Each row is a point. Before rounding, the points of a table are all equally far from one centre. They may lie mostly on one side of it. Write the centre, to within rounding.
In the rows, 128 means zero.

Points (7 x 3):
[[203  93 114]
 [204 117 165]
 [206  84 124]
 [169 122 189]
 [145 122 189]
 [210  95 153]
 [137 146 125]]
Centre: [159 101 142]

Points:
[[178 115 227  86 134 186 118 146  97  58 120]
 [176 123 214  79 103 173 119 136  21 106 108]
 [161  76 228  98 149 172 158 103  73  99  79]
 [205  62 200 162 131 195 144 121  71  78 136]
 [174  92 174 111 152 161 117 140 127 169 111]
 [210  83 148  98 146 188 145 141 110 125 160]
 [190  12 179 127 102 127 140 124  70 104 135]
 [197  63 179  62 104 168 111 139  97 115 126]
 [177 124 236  87 147 181 112  95  76  90 135]
 [199  88 133 126  56 166 163 147  68 128 103]
 [190 113 134  76  75 188 148 126 100  74 137]
 [163  76 178  60 108 188 133 143  53  76 119]
 [192  99 191  80 116 204 158 117 115 104  97]
 [197 115 172 119 159 137 125 155 156 114 110]
 [189 118 154  73 115 152 168 170  56 152 105]
 [194  96 219  87 106 136 113 109 118 149  93]
 [127  89 188 104 103 210 102 154  81  93 123]]
Centre: [159 111 182 127 111 133 150 127  85 104 139]

Points:
[[143 101 103  85 109  77 133  91 208  91 111  73  78  38 159 139 155 139
   96 190]
 [105 113 120  73 116  69 125 135 180  99  51  98  30  72 145 108 187 152
   66 170]
 [ 68  86 145  92 145 104 165 119 179 110 127  92  74  90 110 118 169 176
   94 172]
 [ 73  92 133  94 133  71 112 111 203 104  81  90  60  53 155 149 180 182
   70 138]
 [ 93 111 118  85 124  64 108  74 199 140 122  62  92  27 174 165 142 167
   92 180]
 [ 54  71 106  55 139  80 124 129 169 105  68  79  80  77 172 147 144 166
  114 175]
 [ 80  79 131  92 124  96 129  86 157  90 118  57  57  47 163 158 171 181
   90 141]
 [ 89 107 138  61  99  58 155 109 149 128 108  70  41  39 127 127 166 122
   79 171]
 [ 73 108 117  88 116  72 156 104 180  88  74  94  52  48 153 129 159 112
   96 188]
 [123 119 109  20 121  76 155  79 189 123 127 108  59  72 188 144 146 152
   97 127]
 [108 100 117  83 125  64 124  97 202 136  81  56  74  93 148 148 119 173
   84 222]
 [ 79  82 117  68 109  94 150 118 174 112 113 107  57  10 167 158 133 149
   85 171]
 [152  77 109  65 114  33 112 139 145 161  97  90  85  85 177 134 199 182
  124 144]
 [106 115 166 128 120  72 140  84 178 130  98  53  52  38 151 124 145 146
   60 180]
 [ 82 100 137  68 116  77 136 122 198 102  63 109  55  65 110 133 156 126
   96 161]
 [ 83 112  83  65 143  94 131  81 158  86  97  77  48  49 198 146 164 120
   91 171]
 [106  94 137  75 110  79 130  88 185  91  89  71  72  47 180 123 152 204
   98 137]
 [120 130  55  82 138  79 137 111 190 105  95  83  78  49 181 150 133 143
   85 141]
 [143  58 144 104 118  56 133  54 148 137  84  95  83  72 138 154 172 158
  103 208]
 [ 77 106 133  81 145  45 156 106 159 126 108 103 106  40 156 116 175 128
  129 138]
 [118 112 114  61 110  51 166 133 153  98  96  89  67  63 179 117 128 152
   75 180]
 [130  92 139  94 131  40 122 127 148  93 104 103  78  35 178 130 139 162
   70 146]
 [103 122  91  94 135  61 150  85 205 104  79  74  41  50 145 118 148 152
  111 177]
 [106  95 150  59  94  72 141  92 193 103 109  71  58  52 191 164 159 153
   86 163]
 [100 154 112 119 141  52 135 117 180  96 103  82  84  53 162 135 152 168
   90 176]]
Centre: [112 102 118 100 118 106 110 102 156 158 105 109  64  89 169 121 153 143
 103 160]

Points, 27 rows:
[[143  92  85 112  67 116 101 184  84 137 139 134 121 131  64 139 192 123
  128 186  91 167 185  96]
 [127 107 124  79 128  97  63 140 122 117 143 139 123 146  81 184 111  98
  124 114 118 142 189  43]
 [ 96 120  79 128 103  94  84 149 130 173  88 135 101 132  46 149 125 101
  101  89 121 183 168  59]
 [ 90  87 100 115 130  94 104 119 112 118 128 104 133 167  89 160 181  62
  105 102 114 141 224  76]
 [ 82 106 120 123 143 123  78 143  86 158 126 132 119 129  60 141 122 115
  102 136 111 138 213  29]
 [122 106 115  92 123 133  65 125 124 112 113  89 129  99  67 154 168  83
  119 133  84 166 227  64]
 [151 116  74 135 158 122 117 169 117 124 137 111  92 114  79 172 156 137
  144 178 134 200 217  71]
 [ 92  88  96 130 168  96  94 157 100 119 122 118 101 160  47 134 156  99
  118 142  84 188 215  79]
 [125 114 107 129  85 124  70 179 138 115 170 104 152  80  58 162 158  92
  148 113 133 184 199  98]
 [128 142 133 137  93  82  83 124 136 159 116 113  90  96  56 139 161 104
  119 129 116 170 225  51]
 [ 79 141  99  96 105 100 115 161 115 152 116 107 120 132  42 150 171 129
  146 165 106 169 192  89]
 [102 110  85  92 137 112 118 118 113 173 171 101  87 131  73 136 150 113
  171 133 109 185 183  64]
 [116  93  89 131 144 139  89 126  80 137 134  74 120 144  67 105 154 109
   86 124  76 230 198  91]
 [120 142 106 114 150 142 108 150 151 133 117  78  73 127  14 136 141 109
  140 143  88 182 194  96]
 [150 126 119 129 145  65 100 141 129 103 142 107 104 118  93 175 170  91
   93 158 111 162 209  59]
 [102 163 112  88 159 116  88 151 114 147 119 127 114 115 101 122 135  75
  133 165 109 125 197  57]
 [ 80 130  91 164 128 119  92 156  75 132 125 105  90 132  47 162 185  62
  130 108  86 219 184 122]
 [132 125 119 101 113 107  71 156 151 171 161 115 105 111  42 129 118 120
  129 138  96 178 197 110]
 [ 64 133  90 135 143 133 103 123 120 147 142  90 137 128  27 143 160  69
   98 158  99 149 209  85]
 [125  82  96 126 139 100  94 166  87 145 147  78 112  94  97 135 129  96
  116 139 101 150 213  71]
 [121  99 116  97 147 148 113 158 148 142 174 106  99 115  94 134 126 112
   90 160 108 156 206  78]
 [ 79 176 112 105 139  85 116 152 121 129 130 142 106 134  72 133 144 108
  105 145 108 159 215  56]
 [103 138 111 131 131  93 120 125 130 136 137  99 101 108  59 203 153 116
   96 160  85 156 206  69]
 [127 153 116  92 145 111  91 179 111 116 126 128 111 158  90 131 147  85
   91 120  88 170 213  56]
 [129 119  60 129 130  90 116 150 135 142 143 127 121 102  86 180 156 103
  156 164 136 177 230  94]
 [132 103 110 134  81 129 120  79 172 127 175 155 133 104  61 143 134  97
  132 189  95 164 221  87]
 [140 133  86  98 155 139  85 128  96 122 117 153  86 179  58 142 140 110
  149 121 115 212 249  80]]
Centre: [134 135  97 165 109 146  94 105 103 100 129 134 110 142  89 131 140 116
 131 128 124 147 159 111]
